Every row gives one point. Each copy is the shape, with its points in the same order, stretched, turned, moved and blurred by noise. Is it also mirrored, or only turned?
(in the rows, 128 means zero)

Shape (9 x 3):
[[144 138  82]
 [179 141 153]
 [147  83 184]
 [143 155 131]
 [125  65 153]
 [202  85 178]
 [113 120  88]
 [ 31 175 176]
 [115 135 119]]
Copy 1, 9 rows:
[[102  95 106]
 [152 130  91]
 [173 137 166]
 [109 139  93]
 [162 114 180]
 [200 119 134]
 [ 96  97 125]
 [ 49 217 145]
 [105 125 127]]
Copy 1 is: only turned
Copy 2:
[[ 96 162 122]
 [129 138 174]
 [120  69 169]
 [132 148 134]
 [ 93  68 130]
 [101  96 209]
 [ 94 140 102]
 [205 100  53]
 [124 129 105]]
Copy 2 is: mirrored
Copy 3 (9 x 3):
[[102 164  75]
 [199 150 110]
 [203  86 126]
 [151 162 108]
 [160  74 111]
 [242  94  92]
 [ 89 143  89]
 [109 150 207]
 [115 144 114]]
Copy 3 is: only turned

Shape (8 x 3):
[[138 198 135]
 [152  95 128]
 [165 121 127]
 [132 111  79]
 [128 124 130]
 [124 106 146]
 [140  92 139]
 [101 240 148]]
Copy 1, 8 rows:
[[146 191 147]
 [147  77 126]
 [161 110 128]
 [142 111  72]
 [130 114 136]
 [120  92 142]
 [136  74 134]
 [124 249 157]]
Copy 1 is: only turned
Copy 2 (8 x 3):
[[102 180 110]
 [ 89  90 103]
 [ 93 117  91]
 [142  90 109]
 [ 99 107 121]
 [ 90  91 123]
 [ 92  86 118]
 [113 203 150]]
Copy 2 is: mirrored

Shape:
[[185 142 159 104]
 [119  66 113  80]
 [154 166 120  73]
 [140  77  84 117]
 [161 137 195 128]
 [172 131 166 162]
 [134 105 156  65]
 [121  89  62 163]
 [ 83 100  58 175]
 [139 114 179  93]]
Copy 1 (10 x 4):
[[133 143 208  81]
 [121 104 175 195]
 [108 183 170 121]
 [167 115 162 166]
 [ 94 105 186  70]
 [126  97 162  59]
 [ 98 128 201 165]
 [190 101 102 148]
 [154  98  49 154]
 [ 82 108 205 137]]
Copy 1 is: mirrored
Copy 2 (10 x 4):
[[133 177 149  75]
 [ 97 128  47 132]
 [126 122 117  51]
 [153 139  55 141]
 [113 176 175 108]
 [161 185 169 131]
 [ 76 145  98  94]
 [196 120  65 172]
 [189  76  77 190]
 [ 81 155 132 106]]
Copy 2 is: mirrored
Copy 3:
[[173 128 179 133]
 [139 119 142  64]
 [203 169 152 123]
 [122 144 152  69]
 [139 105 181 167]
 [101 135 176 170]
 [171 105 153  92]
 [ 84 174 120  86]
 [ 75 172  92 106]
 [147  96 150 146]]
Copy 3 is: mirrored

Shape:
[[112 111 148 137]
 [143 133 178 142]
 [ 87  83 124  89]
 [ 92  76 130  90]
 [201 146 115 125]
 [120 153 136  89]
 [183 142  90 155]
 [ 96 108 143  89]
 [168 169  83 185]
 [163 180 183 181]]
Copy 1:
[[132 134 124 181]
 [135 153 165 186]
 [155  81  88 146]
 [161  78  91 149]
 [125 188 152  84]
 [110  92 136 129]
 [108 222 130  95]
 [135  74 112 155]
 [ 64 237 125 117]
 [ 81 194 199 196]]
Copy 1 is: only turned
Copy 2:
[[134 160 107 100]
 [188 159 112  84]
 [ 74 131 109  81]
 [ 78 132  99  75]
 [182  71 129 145]
 [137 134 163  93]
 [159  85 125 185]
 [105 141 126  72]
 [168 115 145 213]
 [236 181 140 118]]
Copy 2 is: mirrored

Shape, 12 rows:
[[142 106 155 129 108  52]
 [135 131 109 140 124 150]
 [146 120 109 144 145 130]
 [146 127 119  65  61 141]
 [134 154 117  91 135 157]
 [114 153 113 144 146 125]
 [133 110 172 113 134 157]
 [121 111 109 108 159 145]
 [150 109 114 146 155 124]
 [148 132 181  68 165 154]
 [153 158 142 152 100  97]
 [103 184 245 146  79 118]]
Copy 1 (12 x 6):
[[131  65  83  65 147 105]
 [116 149 130 130 117 151]
 [111 140 104 133 142 141]
 [181 116 104  83  64 182]
 [158 148 141 113 138 175]
 [117 148 141 131 145 119]
 [117  97 142 123 145 181]
 [133 139 115 162 152 151]
 [101 137  99 132 160 140]
 [154  93 148  92 196 196]
 [115 124 124  62 129 134]
 [117  53 218  22 123 150]]
Copy 1 is: mirrored
Copy 2 (12 x 6):
[[129  95  94 103  61 112]
 [136 129 121 155 151 136]
 [130 113 102 140 152 128]
 [146 188 133 103 103 149]
 [154 166 127 126 154 110]
 [122 117 128 149 143  92]
 [198 123 143 131 123 135]
 [142 117 130 109 176 133]
 [130  95  97 137 150 131]
 [223 139 130  98 141 107]
 [143 134  98 165  71 104]
 [213 138 167 189   7  65]]
Copy 2 is: only turned
Copy 3:
[[169  79 147 149  85  83]
 [128 115 106 136 149 149]
 [138 101 100 118 156 130]
 [ 78  90 151 149  73 180]
 [113 117 114 103 112 165]
 [146 132  88 135 132 125]
 [134 117 175 105 134 140]
 [101 123 127 109 150 125]
 [141  89 114 111 167 117]
 [134 123 179  53  94 138]
 [186  98 100 144  97 139]
 [219 168 168 171  52 148]]
Copy 3 is: only turned

Shape (12 x 6):
[[ 73 127 114 100  62 184]
 [184 184 123 169 148 124]
 [159 158 139 117 152 127]
 [162 129 133 156 174 102]
 [163 100 103 124 133  82]
 [ 96 121 100 158  79 220]
 [131  99 139  79  37 159]
 [ 78  79  76  61  97 180]
 [149 143 159 139 118  85]
 [148 120 156 130 162 131]
 [150 151 126 106 134  66]
 [ 85 105 116 122 116 131]]
Copy 1:
[[ 57  83 169  82 162 125]
 [171 165 145 156 134 144]
 [146 129 145 140 127 171]
 [202 123 161 161 122 132]
 [190 116 191  97 129 152]
 [ 82 108 201 111 210 107]
 [ 51  90 221  63 136 173]
 [ 78  63 180  49 222 139]
 [167 107 161 129  71 143]
 [160 105 160 163 114 158]
 [165 119 133 113  97 169]
 [138  83 168 100 141 120]]
Copy 1 is: mirrored
Copy 2 (12 x 6):
[[ 83 190 107 119 108  23]
 [171 109 176 123 171 132]
 [126 132 169 117 151 142]
 [151  95 160 161 150 175]
 [147  72 116 128 113 151]
 [124 200  96 155 153  25]
 [ 41 129  88  93 123  11]
 [101 198  68 108  85  85]
 [108  77 162 144 133 109]
 [107 126 156 157 158 152]
 [133  79 160 106 101 149]
 [114 143 117 160 102 103]]
Copy 2 is: mirrored
Copy 3, 12 rows:
[[167  97  62  75 177  71]
 [156 124 100 142  68 220]
 [153 152 115 121  73 163]
 [145 128 165 156  84 178]
 [162 104 145 174  73 112]
 [203  57  79  68 188 147]
 [168  54  72  68  94  35]
 [212 124  99  93 178  41]
 [107 106 126 146  75 125]
 [144 128 154 111  87 150]
 [121 149 118 173  65 111]
 [144 111 129 128 163  87]]
Copy 3 is: only turned

Shape, 11 rows:
[[119 107 113 130 113 163 141  96]
 [ 85 101 177 148 115 173  93  70]
 [148 137  91  74 198  87 147 193]
 [113 126 175 151 155 136 103  93]
 [101  89 116 183 152 179 136  93]
 [ 89 172 131 209 104 127 119 128]
 [130 131 149 154 100 147 138 117]
 [140 134 158 183 132 204 126  97]
 [140 100 129 179 114 146  83 124]
 [138  96 124  94 182  80 187 237]
 [148 107 134 160 145 108 154 100]]
Copy 1 (11 x 8):
[[153 146 126 126 158 175 124 101]
 [165 173 111  59 189 182 114 112]
 [175 114 166 185  75  31 124 138]
 [154 175 131  83 171 124 120 130]
 [166 137 170 100 205 182 145 120]
 [ 77 130 145  37 145 118 196 123]
 [112 168 135 100 134 159 144 127]
 [115 169 175 100 168 178 103 105]
 [ 98 115 137  86 182 153 120 131]
 [166 109 191 171  69  58 144 202]
 [130 163 140 144 184 146 158 153]]
Copy 1 is: mirrored
Copy 2 (11 x 8):
[[156  59 167 107 140 111 101 136]
 [131  12 121 160 113 115  49 187]
 [ 95 168 184 133 154  77 222 146]
 [ 76  59 113 181 102 120  89 164]
 [132  54 167 155 131  52  85 124]
 [132  62  28 143 112  89 101  79]
 [145  88 109 144 125 138  95 119]
 [ 95  86 122 163 167 122  40 120]
 [125 117 118 131  83  95  57 140]
 [167 196 181 203 140  75 249 134]
 [106  91 159 158  76 126 132 103]]
Copy 2 is: only turned

Shape (13 x 9):
[[ 89 129 151  67 137 143 181 141 115]
 [152 111 127  78 101 126  75 129  76]
 [134 162 103 120 103  53 138 159 128]
 [170 145 155  78  89 106 195 120 154]
 [177 198 165 185  65 113 113 102  99]
 [108 101  64 140 104 111 164  94 147]
 [122 193 121  99  67 164 160 184 124]
 [184  96  93  97  55 148 163 168 127]
 [135 194  94 189 133  79 120 169  95]
 [171 119  74 135 143  96  87  91 164]
 [135 151  62  79 148 101 102 129  77]
 [104 191 104 168 171 133 189 161  91]
 [199 120 118 102 134 100 141 134 158]]
Copy 1 (13 x 9):
[[160 105 126 164  76 169 159 140 146]
 [116  60 163 137 110 154  81 129  87]
 [158 108 174 142 139 111 163 145  95]
 [ 91  65 166 208  79 119 148 156 115]
 [133  67 199 213 157  97  52 200 100]
 [102 191 156 159 150 140 159 162 104]
 [138 108 166 136  67  86 136 201 124]
 [ 79  90 199 136 104 128 122 173 133]
 [176 135 157 118 189  74 125 141 139]
 [ 44 159  98 130 185 104 130 108  81]
 [118 139 130 110 108 107 120  82  98]
 [170 172 132 143 140  86 143 139 182]
 [ 65  88 129 145 125 111 150 113 121]]
Copy 1 is: mirrored
Copy 2, 13 rows:
[[122  81 174 104 120 163  95  90 137]
 [153  64  77  96 104 123 180 116 139]
 [114  88 103 105 216 128 131 114 170]
 [129  47 178 132 161  87 131 118 137]
 [108  87  68 125 132  75 102 191 105]
 [110 134 152 140 182 134 149  99  80]
 [ 53  45 134 154 148 161  97 103 119]
 [128  28 145 187 148 135 153 101 107]
 [ 94 126  42 123 188 135  76 116 169]
 [130 149  91 136 148  65 205  90 151]
 [118  97  50  86 164 121 163  45 159]
 [ 83 130 100 132 155 162  20  75 148]
 [148  90 129 150 144  70 163  92 178]]
Copy 2 is: mirrored
Copy 3 (13 x 9):
[[173 166 188  94 102 177 149 133 141]
 [143 122 139 190 153 151  81  49 150]
 [ 63 177 144 136 103  93 157  63 109]
 [157 176 169  93  75  57 129  85 134]
 [ 99  65 150 172 126  76  93 102 145]
 [116 141  69  81 114 134 135  94  71]
 [141 154 188 131  35 132 198 101 191]
 [183 159 130 154  43  84 151  49 123]
 [ 59 113 130 170 141 122 196  97  98]
 [108 136  38 141 181  83  99  70 105]
 [125 117 118 153 180 154 156  39 128]
 [135 107 155 115 133 163 237 143  98]
 [154 168 105 149 130  50 126  62 112]]
Copy 3 is: only turned
Copy 4 (13 x 9):
[[127 168 169  82 108 100  78 109 144]
 [ 80 149 171 150  91  71 137 141 141]
 [114 198 157 147  37 184 127  70 151]
 [184 190 201 118  42 110 156  75 126]
 [124 155 161 150  92 103 215  35  93]
 [171 153 135 192 117 135  93 124  92]
 [ 85 220 237  72 128 171 138  74 131]
 [139 207 223 122  54 144 159 147  85]
 [ 81 201  92 143  80 200 140  73 129]
 [150 135 110 209 117 128 146 154 146]
 [ 79 201 107 183 105 111  90 131 169]
 [115 214  72 102 120 169  98  85 119]
 [167 174 146 142  46 135 165 142 144]]
Copy 4 is: only turned

Shape:
[[122 135 148 190 118 142 131 152 130]
 [103 160 138  89  96 113 136  40 119]
 [127 155 130  71 106 117  72  64 151]
 [ 84 124 119 133 149 133 131 187  92]
 [138  95 152 105 101 138 108  85 105]
 [129 122 136 105 148  66 112  79 132]
 [127 156 122 106  76  77 119 102 111]
 [ 98  62 132 158  99 109 149 157 136]
 [131  72 124 162 156 170 213 148 198]
 [134  90 120 137 154 192 203 179 139]
 [192  99 157 126 166 177 212 159 132]
 [108  86  92 174 138 142 122 132 110]
 [ 84  97 119 158 130 132 160 139  89]
 [122 107  87 127 103 136 139 170 113]
 [161 175  90  93 100  88  97  46  89]]
Copy 1, 15 rows:
[[165 172 143 146 165 139 174 133  95]
 [139  69 125  44 169  75  92 134 148]
 [122  23 107  90 163 104  82 130  91]
 [151 185 177 163 129 190 108 112 135]
 [125 106 125 124 132  53  83 127  93]
 [ 56  97 120  91 176 111  93 126 117]
 [140 106 116  85 152 123  94 179 130]
 [135 162 178 195 154 111 142 152 149]
 [ 95 111 216 191 135 102 220 106 157]
 [132 143 217 181  84 132 175 106 147]
 [ 83 140 214 135  75  98 169 107  98]
 [123 162 106 185 135 131 141 108 148]
 [147 192 155 155 141 128 124 113 172]
 [149 139 141 178 102 153 125 151 147]
 [100  75  34  44 132 106  75 153 120]]
Copy 1 is: only turned
Copy 2 (15 x 9):
[[ 96 182 156 139 127 151 139  78 117]
 [133  75  66  92 179 141 109  80 156]
 [116  58 112  60 193 156 102 160 149]
 [115 142  94 162  81 127 171 134  86]
 [117  78 121 135 161 122 160 117 177]
 [149 106  76  96 146 157  83 169 149]
 [109  82  70  85 168 182 132 124 144]
 [138 147 143 127 102 165 183  79 132]
 [154 211 154 112  91  50 191  41 124]
 [134 192 123 145  85  26 228  88 111]
 [112 168 106 148  75   7 185 116 160]
 [157 182 121 147 142 123 169  95 111]
 [139 157 100 167 116 129 163  71 113]
 [123 128 102 118 125 119 217 122 108]
 [127  67  25  66 209 147 104 158 161]]
Copy 2 is: mirrored
Copy 3 (15 x 9):
[[125 103 139 138 135 166 114 129 110]
 [147 126 123 116  77  77 127  53 115]
 [127 188 122  79  82  81  85  72 126]
 [109 105 169 119 119 174 176 148 135]
 [109 160  99 127 124 114 146  63 105]
 [162 147 143  60 152  71 134 133 115]
 [145 139 116  97  89  92 139 128  91]
 [ 82 104  78 115 177 139 155 147  97]
 [ 88  94 113 187 179 133 109 152 179]
 [ 81 101 139 206 149 162 155 151 173]
 [114 128 172 208 152 117 150 162 154]
 [131 110  93 117 174 171 155 106 135]
 [117  87 126 138 151 164 188 118 122]
 [106 125 101 136 123 157 167 152 145]
 [210 177 124  84  85  85 141  88 123]]
Copy 3 is: mirrored
Copy 4, 15 rows:
[[143 147 201 105 158 128 140 141 151]
 [151  88  59  81  90 190  61 129 128]
 [169 159  24  96 113 174  83 177  92]
 [ 84 158 197 184 116 163 166 133 144]
 [151 144 101  99  25 131 137 149  92]
 [ 74 110 101  76 103 166 102 158  80]
 [104 147  71  79  92 180  69 161 156]
 [ 96 150 192  89  85 188 188 103 138]
 [106  85 169 110 147 118 239  36 157]
 [109 105 176 176 111  83 211  70 165]
 [ 87 110 160 165  95  22 165  69 126]
 [138 118 198 113  94 155 192 162 129]
 [ 96  98 204 119  77 177 168 118 144]
 [103 166 134 135  86 163 173 129 169]
 [145 106  28  71  72 153  35 213 126]]
Copy 4 is: only turned
